Each row is a point. Each copy is the shape, with its points in the same order, stretched, turned, moved and blurred by noise. Is it also mirrored, or only turned?

Shape, 9 rows:
| -0.27 |  0.22 | -0.57 |
|  0.25 | -0.02 | -0.16 |
| -0.21 |  0.05 | -0.59 |
| -0.06 | -0.08 |  0.22 |
| -0.46 | -0.16 | -0.55 |
| -0.32 |  0.32 | -0.07 |
|  0.11 | -0.14 |  0.47 |
| -0.13 | -0.49 |  0.69 |
| -0.02 | -0.12 |  0.28 |
Copy 1 (9 x 3):
|  0.04 |  0.23 | -0.30 |
|  0.30 | -0.17 |  0.12 |
|  0.06 |  0.10 | -0.32 |
| -0.12 | -0.18 |  0.33 |
| -0.16 | -0.04 | -0.44 |
| -0.14 |  0.24 |  0.15 |
| -0.05 | -0.34 |  0.59 |
| -0.40 | -0.60 |  0.60 |
| -0.10 | -0.25 |  0.38 |
Copy 1 is: only turned
Copy 2, 9 rows:
| -0.57 |  0.08 | -0.40 |
| -0.30 | -0.13 |  0.26 |
| -0.45 | -0.13 | -0.36 |
|  0.23 |  0.06 |  0.05 |
| -0.29 | -0.24 | -0.55 |
| -0.20 |  0.37 | -0.23 |
|  0.47 |  0.08 |  0.37 |
|  0.75 | -0.11 |  0.19 |
|  0.15 |  0.01 |  0.19 |
Copy 2 is: mirrored

Shape (7 x 4):
| -0.39 | -0.25 |  0.08 |  0.37 |
|  0.26 |  0.21 |  0.06 | -0.04 |
| -0.06 | -0.29 |  0.11 | -0.40 |
|  0.06 | -0.21 | -0.25 | -0.18 |
| -0.17 |  0.20 | -0.29 | -0.65 |
| -0.01 | -0.20 |  0.07 |  0.83 |
| -0.13 | -0.21 | -0.05 | -0.02 |
Copy 1:
| -0.43 | -0.06 |  0.41 | -0.31 |
|  0.21 |  0.30 | -0.12 |  0.16 |
| -0.25 | -0.11 | -0.47 |  0.05 |
|  0.10 | -0.03 | -0.32 | -0.30 |
| -0.04 |  0.60 | -0.73 | -0.31 |
| -0.03 | -0.24 |  0.79 | -0.18 |
| -0.15 | -0.03 | -0.10 | -0.24 |
Copy 1 is: mirrored
Copy 2, 7 rows:
| -0.39 | -0.69 |  0.05 | -0.02 |
|  0.28 |  0.04 |  0.08 |  0.02 |
| -0.18 | -0.07 |  0.33 | -0.54 |
| -0.08 | -0.07 | -0.13 | -0.44 |
| -0.39 |  0.53 | -0.06 | -0.30 |
|  0.15 | -1.03 | -0.12 |  0.14 |
| -0.18 | -0.29 |  0.03 | -0.24 |
Copy 2 is: only turned
Copy 3 (7 x 4):
| -0.21 | -0.55 |  0.09 |  0.23 |
|  0.19 |  0.30 |  0.00 | -0.08 |
|  0.27 | -0.32 | -0.05 | -0.52 |
|  0.12 | -0.12 | -0.38 | -0.31 |
| -0.19 |  0.10 | -0.18 | -0.80 |
| -0.03 | -0.29 | -0.02 |  0.75 |
|  0.00 | -0.28 | -0.13 | -0.14 |
Copy 3 is: only turned

Shape, 13 rows:
| -0.53 | -0.19 |  0.24 | -0.10 | -0.02 |  0.50 |  0.58 |  0.17 |
| -0.64 |  0.21 | -0.27 |  0.19 | -0.04 |  0.12 | -0.26 |  0.15 |
| -0.63 |  0.02 |  0.06 |  0.09 |  0.24 |  0.04 |  0.43 | -0.29 |
|  0.43 |  0.53 | -0.20 | -0.24 |  0.16 |  0.41 | -0.02 |  0.02 |
|  0.09 |  0.35 |  0.11 |  0.24 |  0.20 |  0.01 | -0.47 |  0.18 |
|  0.77 |  0.37 | -0.03 |  0.02 |  0.10 | -0.12 | -0.06 |  0.01 |
| -0.38 | -0.57 | -0.29 | -0.02 | -0.45 |  0.57 |  0.09 |  0.21 |
| -0.06 |  0.58 | -0.04 |  0.05 |  0.14 | -0.38 |  0.11 |  0.22 |
|  0.50 | -0.10 | -0.61 | -0.14 |  0.07 | -0.02 | -0.11 | -0.01 |
|  0.33 |  0.36 |  0.23 | -0.14 |  0.13 | -0.13 |  0.08 | -0.42 |
| -0.54 | -0.34 | -0.09 | -0.39 |  0.13 | -0.20 |  0.06 |  0.00 |
| -0.24 |  0.37 |  0.15 |  0.15 | -0.50 | -0.23 | -0.10 | -0.20 |
| -0.34 | -0.56 | -0.41 |  0.07 |  0.21 |  0.27 |  0.38 |  0.09 |
Copy 1, 13 rows:
| -0.14 | -0.19 |  0.50 | -0.20 | -0.53 |  0.14 |  0.60 |  0.05 |
| -0.48 |  0.47 |  0.12 |  0.36 | -0.16 |  0.42 | -0.19 |  0.27 |
| -0.29 |  0.02 | -0.24 |  0.27 | -0.48 |  0.00 |  0.41 | -0.13 |
|  0.33 |  0.10 |  0.26 | -0.06 |  0.27 |  0.68 |  0.04 | -0.44 |
|  0.38 |  0.37 | -0.10 |  0.13 |  0.15 |  0.26 | -0.32 |  0.14 |
|  0.64 |  0.09 |  0.10 | -0.02 |  0.61 | -0.09 | -0.11 | -0.45 |
| -0.72 | -0.38 |  0.73 |  0.05 | -0.25 |  0.14 | -0.12 |  0.19 |
|  0.26 |  0.67 |  0.02 |  0.18 |  0.22 |  0.06 |  0.31 | -0.07 |
| -0.25 | -0.17 |  0.25 |  0.11 |  0.66 |  0.14 | -0.08 | -0.31 |
|  0.32 |  0.07 | -0.20 | -0.06 | -0.02 | -0.03 |  0.03 | -0.61 |
| -0.72 | -0.01 | -0.12 | -0.25 | -0.05 | -0.14 |  0.20 |  0.14 |
|  0.09 |  0.58 |  0.13 |  0.29 | -0.36 | -0.23 | -0.32 | -0.17 |
| -0.65 | -0.44 |  0.36 |  0.22 | -0.01 |  0.10 |  0.43 |  0.10 |
Copy 1 is: mirrored
Copy 2 (13 x 8):
|  0.49 | -0.42 |  0.02 | -0.08 |  0.65 |  0.20 | -0.10 |  0.54 |
|  0.27 | -0.20 | -0.55 |  0.52 |  0.34 | -0.12 | -0.41 |  0.06 |
|  0.74 | -0.21 | -0.27 | -0.09 |  0.70 |  0.01 | -0.03 | -0.11 |
|  0.24 |  0.46 | -0.31 | -0.17 | -0.26 |  0.54 | -0.09 | -0.03 |
|  0.26 |  0.41 | -0.13 |  0.48 | -0.18 |  0.07 | -0.01 | -0.12 |
|  0.20 |  0.48 | -0.03 | -0.07 | -0.62 |  0.33 |  0.31 | -0.24 |
| -0.16 | -0.95 | -0.04 |  0.24 |  0.35 |  0.19 | -0.50 |  0.31 |
|  0.49 |  0.32 | -0.46 |  0.17 | -0.11 | -0.14 |  0.33 |  0.03 |
| -0.36 | -0.08 | -0.35 | -0.14 | -0.25 |  0.39 |  0.16 | -0.39 |
|  0.58 |  0.36 |  0.03 | -0.33 | -0.24 |  0.20 |  0.06 | -0.35 |
|  0.04 | -0.36 | -0.21 | -0.19 |  0.63 | -0.35 | -0.13 | -0.10 |
|  0.57 | -0.23 | -0.14 |  0.22 | -0.35 | -0.27 | -0.38 | -0.04 |
|  0.01 | -0.59 | -0.25 | -0.01 |  0.75 |  0.31 |  0.11 |  0.03 |
Copy 2 is: mirrored
Copy 3, 13 rows:
|  0.01 | -0.10 |  0.60 | -0.11 |  0.11 |  0.46 | -0.37 |  0.14 |
| -0.59 | -0.06 |  0.03 |  0.23 | -0.41 |  0.04 | -0.28 |  0.28 |
| -0.41 | -0.23 |  0.53 | -0.14 |  0.04 |  0.00 | -0.46 | -0.18 |
|  0.04 |  0.58 | -0.51 |  0.03 |  0.17 |  0.15 | -0.52 |  0.09 |
| -0.32 |  0.33 | -0.34 |  0.11 | -0.21 | -0.21 |  0.10 |  0.01 |
|  0.27 |  0.59 | -0.54 |  0.10 |  0.17 | -0.46 | -0.23 | -0.23 |
|  0.12 | -0.43 |  0.07 |  0.38 | -0.22 |  0.62 | -0.21 |  0.02 |
| -0.20 |  0.34 | -0.02 | -0.28 | -0.21 | -0.56 | -0.43 |  0.25 |
|  0.07 | -0.14 | -0.62 |  0.25 |  0.28 | -0.17 | -0.42 | -0.05 |
| -0.03 |  0.44 | -0.30 | -0.30 |  0.10 | -0.28 | -0.38 | -0.54 |
| -0.18 | -0.64 |  0.03 | -0.33 |  0.15 |  0.09 | -0.14 |  0.13 |
| -0.23 |  0.28 | -0.04 | -0.13 | -0.71 | -0.24 | -0.25 | -0.41 |
| -0.08 | -0.53 |  0.29 |  0.30 |  0.45 |  0.23 | -0.39 |  0.20 |
Copy 3 is: mirrored
Copy 4:
| -0.44 | -0.26 |  0.06 |  0.01 | -0.22 |  0.79 |  0.05 |  0.01 |
| -0.40 |  0.21 | -0.58 | -0.11 | -0.08 |  0.10 | -0.34 | -0.01 |
| -0.58 | -0.22 |  0.00 |  0.24 | -0.04 |  0.35 |  0.22 | -0.30 |
|  0.53 | -0.05 |  0.06 |  0.27 |  0.56 |  0.30 |  0.05 |  0.09 |
|  0.09 |  0.12 | -0.01 |  0.13 |  0.18 | -0.21 | -0.59 |  0.13 |
|  0.74 | -0.13 |  0.35 |  0.48 |  0.20 | -0.21 | -0.02 |  0.25 |
| -0.02 | -0.27 | -0.34 | -0.42 | -0.58 |  0.51 |  0.01 | -0.10 |
| -0.09 |  0.19 |  0.00 |  0.34 |  0.22 | -0.14 |  0.11 |  0.37 |
|  0.61 | -0.32 | -0.26 |  0.21 |  0.06 | -0.11 |  0.30 |  0.00 |
|  0.30 | -0.11 |  0.52 |  0.45 |  0.28 | -0.04 |  0.11 | -0.15 |
| -0.51 | -0.40 | -0.13 | -0.31 |  0.01 | -0.05 |  0.13 | -0.05 |
| -0.15 |  0.43 |  0.16 | -0.01 | -0.25 | -0.17 |  0.12 | -0.14 |
| -0.14 | -0.62 | -0.39 |  0.21 | -0.22 |  0.35 |  0.11 | -0.14 |
Copy 4 is: only turned

Shape:
|  0.17 | -0.02 |  0.43 | -0.30 |  0.18 |  0.28 |  0.63 | -0.22 |  0.17 |
|  0.33 | -0.38 |  0.59 |  0.12 | -0.21 | -0.11 |  0.10 |  0.60 | -0.07 |
| -0.11 |  0.22 |  0.36 |  0.26 | -0.17 | -0.47 |  0.40 | -0.14 | -0.08 |
|  0.50 | -0.17 | -0.22 | -0.16 |  0.30 | -0.01 |  0.48 |  0.64 | -0.24 |
| -0.30 |  0.27 | -0.05 | -0.50 | -0.06 |  0.25 |  0.10 | -0.19 | -0.69 |
|  0.25 |  0.02 | -0.39 | -0.53 | -0.11 | -0.37 |  0.62 |  0.44 | -0.05 |
|  0.59 |  0.41 | -0.08 | -0.25 |  0.00 |  0.10 |  0.24 |  0.35 |  0.18 |
|  0.33 |  0.09 | -0.23 |  0.26 |  0.42 | -0.17 | -0.27 |  0.34 | -0.60 |
| -0.13 | -0.15 |  0.09 |  0.21 |  0.53 |  0.12 | -0.15 | -0.11 |  0.14 |
|  0.68 | -0.34 |  0.02 | -0.08 |  0.19 |  0.06 | -0.08 |  0.13 | -0.05 |
|  0.56 | -0.42 | -0.04 |  0.25 | -0.06 |  0.42 |  0.28 |  0.39 | -0.11 |
| -0.34 |  0.31 |  0.28 | -0.22 | -0.11 |  0.02 | -0.18 | -0.20 | -0.25 |
Copy 1, 12 rows:
| -0.05 | -0.07 |  0.05 |  0.01 |  0.18 |  0.06 |  0.83 |  0.45 | -0.20 |
| -0.49 | -0.68 | -0.09 |  0.10 | -0.08 | -0.05 |  0.05 |  0.55 | -0.54 |
| -0.16 |  0.36 |  0.26 |  0.38 | -0.04 |  0.14 | -0.08 |  0.43 | -0.32 |
|  0.02 | -0.27 | -0.57 | -0.34 | -0.08 |  0.35 |  0.13 |  0.02 | -0.69 |
| -0.50 |  0.49 | -0.05 |  0.24 | -0.65 |  0.16 |  0.33 | -0.24 | -0.09 |
| -0.17 |  0.67 | -0.68 | -0.45 |  0.03 |  0.01 |  0.01 |  0.11 | -0.54 |
|  0.32 |  0.06 |  0.03 | -0.61 | -0.09 | -0.32 |  0.22 |  0.15 | -0.52 |
|  0.06 | -0.43 |  0.02 |  0.09 | -0.33 |  0.23 | -0.35 | -0.46 | -0.64 |
|  0.20 | -0.55 |  0.27 |  0.20 |  0.27 |  0.05 |  0.07 |  0.01 |  0.14 |
|  0.06 | -0.66 | -0.24 |  0.00 |  0.14 | -0.33 |  0.23 | -0.02 | -0.56 |
|  0.22 | -0.71 | -0.53 |  0.06 | -0.33 | -0.07 |  0.23 |  0.40 | -0.43 |
| -0.42 |  0.26 |  0.42 |  0.22 | -0.30 | -0.14 |  0.11 | -0.01 |  0.03 |
Copy 1 is: only turned
Copy 2, 12 rows:
| -0.34 |  0.11 |  0.21 |  0.10 | -0.65 |  0.18 |  0.21 | -0.14 |  0.59 |
|  0.62 |  0.27 | -0.05 | -0.48 | -0.26 | -0.09 | -0.08 | -0.17 |  0.19 |
|  0.05 |  0.50 | -0.11 |  0.22 | -0.34 | -0.25 |  0.22 | -0.26 | -0.21 |
|  0.21 | -0.36 | -0.11 | -0.21 | -0.47 |  0.18 |  0.31 |  0.51 |  0.03 |
| -0.31 | -0.14 |  0.16 |  0.21 |  0.21 |  0.47 |  0.46 | -0.46 | -0.15 |
|  0.22 | -0.51 |  0.14 |  0.23 | -0.78 |  0.07 |  0.44 |  0.28 | -0.07 |
|  0.06 | -0.26 |  0.07 |  0.01 | -1.00 |  0.49 |  0.01 |  0.34 | -0.17 |
|  0.01 |  0.10 | -0.12 | -0.37 |  0.28 |  0.06 |  0.05 |  0.29 | -0.64 |
| -0.57 |  0.13 | -0.02 | -0.38 |  0.07 | -0.24 | -0.22 | -0.24 |  0.02 |
|  0.14 |  0.08 |  0.35 | -0.47 | -0.10 |  0.12 | -0.22 |  0.31 |  0.00 |
|  0.31 | -0.04 | -0.11 | -0.17 | -0.16 |  0.22 | -0.29 |  0.47 |  0.32 |
| -0.22 |  0.19 |  0.17 | -0.03 |  0.01 |  0.14 |  0.13 | -0.70 | -0.27 |
Copy 2 is: mirrored
Copy 3:
| -0.39 | -0.03 |  0.02 | -0.23 | -0.04 | -0.02 | -0.29 | -0.41 |  0.33 |
|  0.02 | -0.02 |  0.62 | -0.09 | -0.59 | -0.34 |  0.36 | -0.09 | -0.21 |
|  0.37 |  0.01 |  0.60 |  0.04 |  0.13 |  0.31 | -0.12 | -0.15 | -0.13 |
|  0.18 |  0.44 | -0.19 | -0.24 | -0.62 | -0.38 |  0.03 | -0.39 | -0.12 |
| -0.33 |  0.02 | -0.61 | -0.28 |  0.06 |  0.70 | -0.11 |  0.14 | -0.52 |
|  0.12 |  0.76 | -0.14 | -0.63 | -0.18 | -0.05 |  0.32 | -0.47 | -0.03 |
| -0.11 |  0.53 | -0.16 |  0.04 | -0.27 | -0.13 |  0.11 | -0.19 |  0.42 |
|  0.44 |  0.18 | -0.08 |  0.30 | -0.43 | -0.04 | -0.27 |  0.26 | -0.46 |
|  0.06 | -0.24 | -0.06 |  0.33 |  0.17 | -0.36 | -0.48 | -0.01 | -0.13 |
|  0.15 |  0.04 |  0.05 | -0.30 | -0.49 | -0.37 | -0.18 |  0.33 |  0.04 |
|  0.00 | -0.27 | -0.12 | -0.22 | -0.71 | -0.21 |  0.25 | -0.05 |  0.05 |
| -0.22 | -0.04 | -0.04 |  0.03 |  0.27 |  0.40 | -0.12 |  0.16 | -0.36 |
Copy 3 is: mirrored
